Rows are points. Each copy is the shape, with its points in the same order, turned, moved and blurred by noise. Say if it was mirrored as well.

Shape (6 x 3)
.87 -.16 .01

-.35 .23 .64

-.45 .07 -.05

-.42 -.06 .04

-.31 -.01 .12

-.46 .44 .22
Copy 1 (6 x 3)
.12 .58 -.72

.36 -.38 .27

-.38 -.22 .32

-.26 -.26 .08

-.11 -.21 .11

.05 -.14 .62
Copy 1 is: only turned
Copy 2 (6 x 3)
.04 -.94 -.26

-.63 .12 .18

.09 .25 .16

.00 .26 .05

-.03 .15 .10

-.15 .29 .47
Copy 2 is: only turned
Copy 3 (6 x 3)
.19 .51 .62

-.68 -.43 .02

-.28 -.10 -.49

-.15 -.20 -.36

-.21 -.13 -.21

-.70 -.10 -.35
Copy 3 is: only turned
Copy 4 (6 x 3)
.81 -.21 -.49

.22 .22 .70

-.23 .11 .15

-.24 -.04 .32

-.05 -.02 .32

-.13 .45 .46
Copy 4 is: only turned

Shape (9 x 6)
-.51 -.20 -.08 -.08 .08 .30

.71 .69 .06 -.38 -.16 .38

-.09 .13 -.08 .27 -.52 -.70

.31 .07 -.53 -.21 .11 .10

.03 .00 .38 .44 -.23 -.22

-.50 .18 .68 .15 .54 .18

.24 .14 .14 .05 .02 -.02

-.02 .14 -.19 -.38 .17 .23

-.05 -.11 .33 -.38 -.16 -.24
Copy 1 (9 x 6)
-.02 -.19 -.06 -.42 -.13 -.43

.77 .56 .50 -.60 -.01 .45

.12 -.49 .66 .42 -.02 .21

.56 -.03 .38 -.46 .46 -.18

.06 -.04 .04 .36 -.11 .28

-.67 .39 -.21 -.24 -.09 .05

.22 .15 .15 -.14 .16 .23

.24 .04 .24 -.69 .16 -.14

.01 -.40 .13 -.38 .02 .43
Copy 1 is: only turned
Copy 2 (9 x 6)
-.10 .32 .40 -.09 -.21 -.45

.68 -.18 -.17 -.64 .63 .02

-.35 .36 -.31 .40 .38 .36

.24 -.21 -.08 -.23 -.09 .22

-.08 .37 .32 .47 .60 .05

.22 .05 .41 .48 .23 -.94

.30 .10 .17 .06 .26 .10

.26 .09 .02 -.12 -.14 -.24

.39 .57 -.10 .20 .12 -.10
Copy 2 is: only turned
Copy 3 (9 x 6)
.08 -.06 -.07 -.28 .52 .29

-.36 -.17 -.28 .34 -.84 .33

-.52 .27 .45 -.46 -.12 -.54

-.31 -.20 .05 .51 .10 .02

.07 -.02 .28 -.51 -.30 -.13

.68 .33 -.37 -.47 .09 .24

.04 -.09 .00 -.07 -.37 -.02

-.17 -.08 -.33 .27 .12 .17

-.16 -.15 -.40 -.33 .01 -.30
Copy 3 is: only turned

Shape (14 x 9)
.22 .02 .12 .10 .14 .20 -.34 -.44 .53

.11 .52 .37 .19 .05 -.06 -.11 .26 .16

-.27 -.18 -.37 -.08 .50 .05 .03 -.06 .07

-.16 .23 -.29 .23 .13 -.06 .15 -.08 -.04

.02 -.44 .04 .02 -.15 -.59 .21 .04 -.17

.03 .44 -.39 .40 -.38 -.18 .52 .32 .36

-.11 -.01 -.22 -.25 .09 .39 .09 .18 .12

.25 -.01 -.02 -.27 -.12 -.49 -.39 .01 -.16

-.19 .12 .35 .07 .00 .38 .49 .34 -.34

.01 .06 -.38 -.43 .07 .25 -.17 -.32 .02

.21 -.14 -.28 .17 -.34 .16 .03 -.04 .23

.11 -.07 -.16 -.20 .21 -.30 .04 -.35 .44

-.39 -.05 .35 -.05 .00 -.10 .03 -.09 .20

.48 -.02 -.04 .03 -.28 .68 .31 .13 -.43
Copy 1 (14 x 9)
-.22 -.26 .27 .53 .26 .26 .16 .04 -.21

-.23 .28 .07 -.02 -.12 .64 -.23 -.06 -.26

.02 -.02 .14 -.15 .13 -.22 .17 .57 -.04

-.23 .17 -.27 -.15 .04 .01 .09 .23 -.03

.15 .59 .16 -.08 .09 -.48 -.06 -.28 -.12

-.94 .38 -.25 -.21 -.34 -.08 -.15 -.09 -.01

-.08 -.22 .15 -.05 -.31 -.08 -.19 .36 .04

.30 .25 .18 -.01 -.25 .00 .32 -.37 -.39

.10 .25 -.21 -.13 -.20 .15 -.79 .22 .20

.14 -.35 .00 .17 -.28 -.08 .34 .21 .04

-.38 -.19 -.02 .17 -.11 -.30 -.13 -.15 -.21

-.20 .20 .34 .32 .03 -.11 .43 .10 -.01

.00 .16 .32 -.06 .22 .17 -.13 -.08 .27

.09 -.16 -.45 .36 -.50 -.19 -.69 .10 -.23
Copy 1 is: mirrored
Copy 2 (14 x 9)
.16 .01 -.03 .78 .30 .02 .15 -.07 .27

-.05 .21 .41 .25 -.06 .38 .41 -.17 -.16

.32 -.05 -.30 -.20 .08 -.20 .11 -.11 .35

.03 -.21 -.11 -.03 -.14 -.13 .28 -.27 -.05

-.23 -.29 .41 -.26 .14 -.29 -.23 .21 -.05

-.57 -.40 -.20 -.02 -.32 .24 .59 .10 -.29

.19 .18 -.43 -.07 .17 .13 .10 .07 -.10

.21 .00 .51 .11 .28 -.40 .21 .29 -.27

-.07 .17 -.04 -.32 -.06 .49 -.23 -.37 -.43

.39 .05 -.38 .20 .44 -.31 .20 -.03 -.16

-.09 -.24 -.24 .37 -.02 .00 .01 .28 -.19

-.04 -.22 .02 .21 .50 -.21 .31 .06 .33

-.28 .32 .13 .06 .20 -.09 -.04 -.22 .14

.31 -.27 -.27 .15 .07 .46 -.35 .02 -.79
Copy 2 is: mirrored
Copy 3 (14 x 9)
.41 -.08 -.52 .00 -.34 -.28 .16 -.08 -.47

.17 .28 -.41 .29 -.35 .35 -.08 .44 -.20

.17 -.42 .04 -.01 -.16 -.26 -.12 .07 .28

-.21 -.16 -.35 .09 -.32 -.03 -.21 .10 .24

-.48 -.05 .18 .40 .09 .09 .36 -.02 -.01

-.21 .41 -.80 .30 -.07 .27 .01 -.02 .62

.29 .07 -.07 -.17 .05 .00 -.30 -.04 .19

-.23 -.20 -.16 .34 .34 .03 .06 .34 -.43

-.12 .43 .21 -.19 -.38 .49 -.36 .04 .18

.09 -.22 -.28 -.27 .19 -.36 -.29 .03 -.12

.01 .04 -.47 .08 .09 .10 -.01 -.42 -.03

.09 -.13 -.32 .03 -.04 -.45 .38 .16 -.02

.00 .27 .11 .30 -.32 -.27 -.03 .11 -.11

-.10 .15 -.19 -.56 .04 .66 -.26 -.39 -.13
Copy 3 is: mirrored
Copy 4 (14 x 9)
-.44 .41 -.02 -.15 .18 -.20 -.27 .14 -.16

-.08 .48 -.07 .09 -.50 -.29 .27 .01 .22

.14 .10 -.44 -.09 .48 -.02 .23 -.34 -.18

.13 .43 -.09 .01 .18 .15 .28 -.27 .21

.05 -.36 -.01 .44 -.15 .30 .18 -.20 -.05

-.13 .52 -.33 .14 -.23 .55 .23 -.24 .80

.04 .08 -.56 -.15 .30 -.15 .23 .13 .25

.19 -.34 .12 -.11 -.29 -.13 -.21 -.18 .08

.22 .18 -.30 .37 .01 -.18 .84 .33 .30

.08 -.04 -.14 -.36 .51 -.26 -.07 -.06 .25

-.09 .18 -.20 .00 .15 .38 -.10 .26 .27

-.35 .01 -.15 .09 .24 -.03 -.21 -.40 -.01

-.37 -.02 -.08 -.01 -.06 -.10 .50 -.06 -.16

.40 .16 -.18 .34 .32 -.09 .09 .72 .59
Copy 4 is: only turned

Shape (16 x 12)
.39 -.21 -.36 .15 .16 -.34 .12 .19 -.20 .08 .05 -.27

.40 -.13 -.13 .07 .50 -.23 -.11 .23 .06 .35 -.18 .07

.50 .05 -.30 -.26 .18 -.10 -.30 .14 -.35 .00 -.10 .03

-.13 .26 .70 .67 .10 .01 -.07 .44 -.36 -.51 .26 -.25

-.25 .13 -.14 -.25 -.02 .08 .05 .23 .16 .10 .24 .32

-.07 .20 .60 .49 -.07 .37 .43 .51 -.27 -.21 .24 -.49

.17 -.46 -.25 -.30 .28 .02 -.12 -.06 .04 .17 -.22 -.20

-.22 .27 -.10 .06 -.16 .18 .11 -.05 .32 .00 -.16 .14

.33 -.52 -.12 -.09 .16 -.29 .03 .20 -.38 .19 -.21 .18

.21 -.02 .07 .00 -.14 .15 -.04 .03 .38 .07 .37 .14

.43 -.02 .08 -.26 .01 -.36 .02 .37 -.14 .17 -.32 -.14

.16 .17 .01 .01 .12 .37 -.07 .20 -.06 .19 .07 .22

-.18 .18 .48 .46 -.31 .04 -.17 .39 -.34 .15 .14 -.43

.30 -.12 -.37 .07 -.01 -.08 -.21 .55 -.23 .18 -.28 .03

-.20 .12 -.06 -.21 .22 .23 -.09 .33 .45 -.02 .34 .07

-.27 .38 .09 .03 -.06 .06 .16 .04 -.17 .34 .16 -.12
Copy 1 (16 x 12)
-.04 -.15 .16 .08 .11 .48 -.06 .34 -.06 -.54 .39 .08

.11 -.15 .35 .60 .39 .44 .03 .04 -.20 -.30 .26 .01

.34 -.08 .08 .33 .18 .70 -.17 .40 -.36 -.10 .05 -.05

-.32 .15 -.34 -.45 .01 .72 .30 -.72 .13 .13 .11 .06

.37 -.19 -.01 .04 -.07 -.18 .32 .01 -.36 -.01 .03 .03

-.21 .09 -.09 -.66 .03 .48 .45 -.37 .41 .27 .48 .13

.09 -.64 .38 .29 .32 .32 -.11 .29 -.24 -.10 .07 .18

.28 -.30 -.09 -.03 .15 -.28 .14 -.05 .14 .02 -.06 -.27

.07 -.05 .36 .30 .35 .42 -.23 .19 -.27 -.27 .10 .49

.09 -.10 .31 .12 -.31 -.04 .07 -.02 -.19 .08 .08 -.27

.40 -.11 .08 .23 .28 .42 -.38 -.04 -.09 -.12 .54 .22

.24 .01 .19 .17 .08 .25 .32 .04 -.11 .27 .04 -.15

-.39 .11 -.11 -.53 .35 .29 .04 -.36 -.19 .28 .48 -.09

.38 .04 .24 -.02 .52 .49 -.01 .17 -.33 -.30 .25 -.06

.34 -.48 .12 .13 -.24 .01 .56 -.13 -.39 .04 .15 -.21

-.10 -.11 -.30 -.01 .24 -.14 .24 .10 -.03 .25 .33 -.04
Copy 1 is: mirrored
Copy 2 (16 x 12)
-.04 .00 .22 .19 -.02 .15 .12 .38 -.45 .30 -.03 -.22

-.16 -.11 -.08 -.06 .07 .28 .20 .36 -.44 -.28 -.15 -.19

.20 .04 .15 .02 -.34 .40 .06 .44 -.27 -.13 .10 .13

.86 -.40 .09 -.02 .71 -.40 -.45 .24 .15 .14 -.04 .01

-.17 .01 .21 -.11 -.26 -.10 -.42 -.21 .09 -.32 -.13 -.09

.55 -.04 -.06 -.07 .46 -.94 -.37 .19 -.02 .29 -.02 -.01

-.26 .40 -.01 .17 -.09 .24 .31 .27 -.03 -.05 -.18 .05

-.19 -.20 -.12 -.30 -.19 -.16 -.17 -.18 .30 .05 .03 .07

-.13 .09 .51 .04 .13 .18 .38 .36 -.36 -.16 -.06 .09

.08 -.19 .01 .15 -.34 -.23 .03 -.09 .19 -.26 -.16 -.32

.13 .25 .25 -.34 .00 .15 .25 .38 -.28 -.12 .21 -.22

.05 -.13 -.06 -.05 -.23 -.23 -.16 .14 -.14 -.35 -.03 .17

.48 -.04 -.05 .12 .55 -.44 -.30 .00 .01 .05 .56 -.03

-.21 -.05 .23 .00 -.03 .09 .00 .63 -.27 -.16 .35 .01

-.07 .08 -.11 .01 -.19 -.10 -.51 .00 .25 -.35 -.33 -.25

.08 .06 -.12 -.13 .03 -.25 -.33 -.33 -.24 .06 .18 .07
Copy 2 is: only turned
